Every row gives one point. A path goes straight from each point to the next, and from the last back to the first. The post is the endless flat space through its rows: a point in 2 columns, a line in 3, a plane in 4, and so on, so that a path can go around it. Count how often the path circles the post. Going back the other way cancels.

Post (2 x 3):
-0.02 -0.22 -0.69

-0.23 -0.13 +0.28
Path (24 x 3):
+0.09 -0.12 +0.33

+0.01 -0.41 -0.17

-0.63 -0.65 -0.35

-0.52 -0.15 -0.06

-0.55 +0.35 +0.27

+0.35 +0.10 -0.09

+0.38 -0.27 -0.47

-0.13 -0.53 +0.14

-0.38 -0.34 -0.11

-0.42 +0.14 -0.80

-0.16 +0.09 -0.16

+0.21 -0.20 -0.69

+0.23 -0.50 +0.14

-0.14 -0.41 -0.33

-0.14 -0.41 -0.74

+0.06 -0.41 +0.10

+0.21 -0.11 +0.55

+0.00 +0.23 -0.22

-0.73 +0.41 -0.09

-0.32 -0.31 -0.29

-0.03 -0.65 -0.06

+0.35 -0.60 -0.03

+0.48 +0.22 +0.02

-0.04 +0.15 -0.02
Times around: 1

Post (10 x 11):
+0.27 +0.17 +0.01 +0.10 -0.15 -0.16 -0.15 +0.29 -0.43 +0.03 +1.12

-0.08 +0.05 +0.14 -0.23 -0.80 +0.26 -0.05 -0.53 -0.39 -0.14 +1.14

-0.21 -0.21 -0.69 +0.09 -0.29 -0.04 +0.28 -0.07 +0.08 -0.29 -0.15

-0.33 -0.05 +0.20 +0.28 +0.12 +0.24 +0.56 -0.19 -0.03 +0.51 +0.25

-0.16 +0.13 +0.61 -0.12 -0.40 -0.07 +0.53 +0.32 +0.23 +0.18 -0.32

+0.07 +0.03 +0.44 +0.09 -0.15 +0.55 -0.43 -1.21 -0.79 +0.23 -0.34

-0.12 -0.47 -0.89 -0.01 +0.00 -0.87 -0.20 -0.78 +0.32 +0.23 -0.47

+0.15 -0.02 +0.13 +0.75 -0.30 -0.71 +0.05 +0.08 +0.47 +0.08 +0.32

-0.06 +0.18 +0.31 +0.01 +0.25 +0.16 -0.23 -0.22 +0.28 -0.16 +0.05

-0.34 -0.41 -0.95 +0.04 +0.05 +0.04 -0.60 +0.35 +0.59 +0.26 -0.16
Path (13 x 11):
-0.64 -0.18 +0.42 -0.26 -0.22 -0.38 -0.17 -0.25 +0.03 +0.23 -0.16

-0.39 -0.54 -0.10 -0.10 +0.33 -0.17 +0.04 -0.17 -0.08 +0.42 -0.34

+0.07 -0.60 +0.01 -0.02 -0.15 +0.05 +0.07 +0.24 -0.26 +0.10 +0.40

-0.16 -0.31 +0.28 +0.46 -0.41 -0.47 +0.17 +0.08 -0.25 -0.06 +0.36

-0.18 -0.05 +0.04 -0.02 -0.65 -0.47 -0.27 -0.23 -0.23 +0.56 +0.22

-0.21 +0.31 +0.26 +0.11 -0.64 -0.46 +0.12 +0.51 +0.91 +0.11 +0.25

+0.34 +0.12 -0.85 -0.11 -0.37 -0.55 -0.03 -0.07 +0.50 +0.11 -0.23

+0.57 -0.16 -0.05 -0.28 +0.09 +0.07 +0.03 -0.50 +0.09 -0.07 -0.15

-0.08 -0.23 +0.09 -0.05 -0.51 +0.25 +0.29 -0.23 +0.47 +0.18 -0.43

+0.50 -0.32 -0.02 -0.01 -0.04 +0.13 +0.18 -0.38 -0.02 +0.32 -0.31

+0.20 -0.15 +0.23 +0.67 +0.13 +0.19 -0.64 -0.09 +0.14 +0.02 +0.35

-0.25 -0.18 +0.27 -0.23 -0.51 -0.23 -0.16 -0.04 +0.30 -0.03 -0.14

-0.49 +0.09 -0.27 -0.38 +0.40 +0.24 -0.48 +0.09 -0.06 +0.25 -0.24
Times around: 1
